Each row of a before or after table is a point. The points were changed in one or more steps. Then noise was added and the rows were shuffled. The steps act on columns, c1 being the first. What was done? A step turns or swaps two columns, mirrors them in a line or flattens them onto one, adds a multiple of one to another, or multiplies or shifts one. Angles are multiples of 10 degrees, from the lower column toward the higher: turns from -170 to 170, lines from 10 to 170 but not 90. Use the fewest steps. Two steps may share a column if one is a turn and the other turns, adds or multiplies; they go together, in the order done. Otherwise the lowest column goes first.

Before, 13 rows:
-0.030; 0.052
-0.041; 0.025
-0.010; -0.068
0.022; -0.038
-0.023; -0.050
-0.056; 0.019
0.036; -0.063
0.026; 0.003
0.028; 0.028
0.037; -0.025
0.011; 0.041
0.027; -0.022
0.053; -0.055
After:
-0.011; 0.058
-0.024; -0.039
-0.063; -0.024
-0.035; -0.063
0.030; 0.051
-0.005; -0.036
0.000; 0.048
0.017; -0.020
-0.003; -0.045
-0.057; -0.006
0.039; 0.011
-0.020; -0.076
0.040; -0.010
Steps: turn c1 and c2 by -60 degrees

Before:
-0.033; -0.066; -0.038; -0.008; -0.009; 0.023
-0.049; -0.040; 0.003; -0.012; -0.012; 0.045
0.012; 0.037; -0.027; 0.034; 0.046; -0.010
-0.016; -0.010; -0.007; 0.016; -0.022; 0.038
-0.022; 0.033; -0.034; -0.002; 0.032; -0.059
-0.039; 0.052; 0.016; 0.048; 0.007; -0.055
0.041; 0.011; 0.032; 0.043; -0.014; 0.038
-0.018; 0.039; -0.005; -0.013; 0.017; -0.059
0.011; -0.026; 0.032; 0.020; 0.016; 0.010
-0.017; 0.024; -0.010; -0.006; 0.040; -0.068
-0.022; 0.012; 0.018; 0.027; 0.012; 0.028
0.018; 0.006; 0.011; 0.002; -0.020; 0.012
-0.010; 0.022; -0.046; -0.041; 0.012; -0.085
-0.037; -0.007; 0.028; -0.041; -0.012; 0.050
After, 14 rows:
-0.147; -0.012; 0.002; -0.041; -0.004; 0.046
0.054; 0.002; 0.004; 0.006; 0.015; 0.018
-0.065; 0.027; 0.008; 0.012; -0.020; 0.022
-0.100; -0.008; -0.014; -0.065; 0.001; 0.026
0.123; 0.044; 0.013; 0.010; 0.000; 0.041
-0.054; -0.012; -0.002; 0.040; 0.004; -0.062
0.033; 0.019; 0.013; -0.026; -0.018; 0.003
-0.030; -0.041; -0.017; 0.023; 0.017; -0.084
-0.051; -0.007; -0.004; 0.024; -0.014; -0.078
-0.048; 0.015; -0.002; -0.009; 0.008; 0.044
0.035; 0.034; -0.010; 0.037; -0.040; -0.026
-0.065; -0.002; -0.015; 0.034; -0.010; -0.066
-0.116; 0.049; 0.007; 0.053; 0.014; -0.054
-0.111; -0.041; 0.011; -0.007; -0.005; 0.051
Steps: multiply c1 by 3; swap c2 and c4; multiply c3 by 0.4; mirror c5 and c6 in the line at 100 degrees

Before:
-0.032; -0.022; 0.002; -0.044; -0.065; -0.023; -0.053; -0.010; -0.004; -0.047; 0.021
-0.019; 0.023; -0.004; -0.015; -0.043; 0.030; 0.000; -0.019; -0.002; -0.050; 0.001
-0.025; -0.033; 0.006; -0.019; -0.067; -0.026; 0.010; -0.010; -0.040; -0.040; -0.060
-0.048; -0.024; -0.024; 0.026; 0.046; 0.023; -0.011; -0.012; -0.012; -0.028; -0.030
0.009; 0.025; -0.084; -0.036; -0.059; 0.040; 0.024; 0.004; -0.022; -0.019; 0.023
-0.031; -0.015; 0.007; 0.001; 0.119; -0.007; 0.033; 0.010; -0.009; -0.006; 0.015
0.016; -0.030; 0.005; -0.021; -0.036; 0.030; 0.001; -0.014; -0.041; 0.065; 0.028
-0.049; -0.036; 0.006; -0.048; -0.041; 0.029; -0.009; 0.008; -0.005; -0.032; 0.029
After, 8 rows:
0.014; -0.017; 0.008; 0.006; 0.031; 0.001; -0.032; 0.002; -0.115; 0.045; 0.031
0.000; 0.029; 0.009; -0.042; -0.008; -0.026; 0.009; -0.007; 0.045; 0.002; 0.021
-0.029; -0.014; -0.014; 0.077; 0.019; -0.027; 0.019; -0.022; -0.043; 0.022; 0.048
0.021; 0.020; -0.052; -0.106; 0.010; -0.079; -0.009; 0.016; 0.064; 0.032; -0.013
0.023; -0.015; -0.018; -0.134; -0.009; 0.037; 0.041; -0.018; 0.064; 0.001; 0.028
0.029; -0.034; 0.016; -0.143; -0.001; -0.015; 0.019; -0.011; 0.039; 0.018; 0.048
-0.059; -0.023; -0.002; -0.057; 0.029; 0.022; -0.020; -0.028; 0.072; 0.011; 0.024
0.030; -0.021; 0.019; -0.066; 0.037; -0.023; 0.011; -0.029; 0.041; 0.112; -0.015
Steps: turn c1 and c11 by -90 degrees; turn c2 and c8 by 30 degrees; turn c6 and c7 by 160 degrees; turn c3 and c6 by 30 degrees; multiply c4 by 3; mirror c5 and c9 in the line at 140 degrees; shift c10 by 0.050
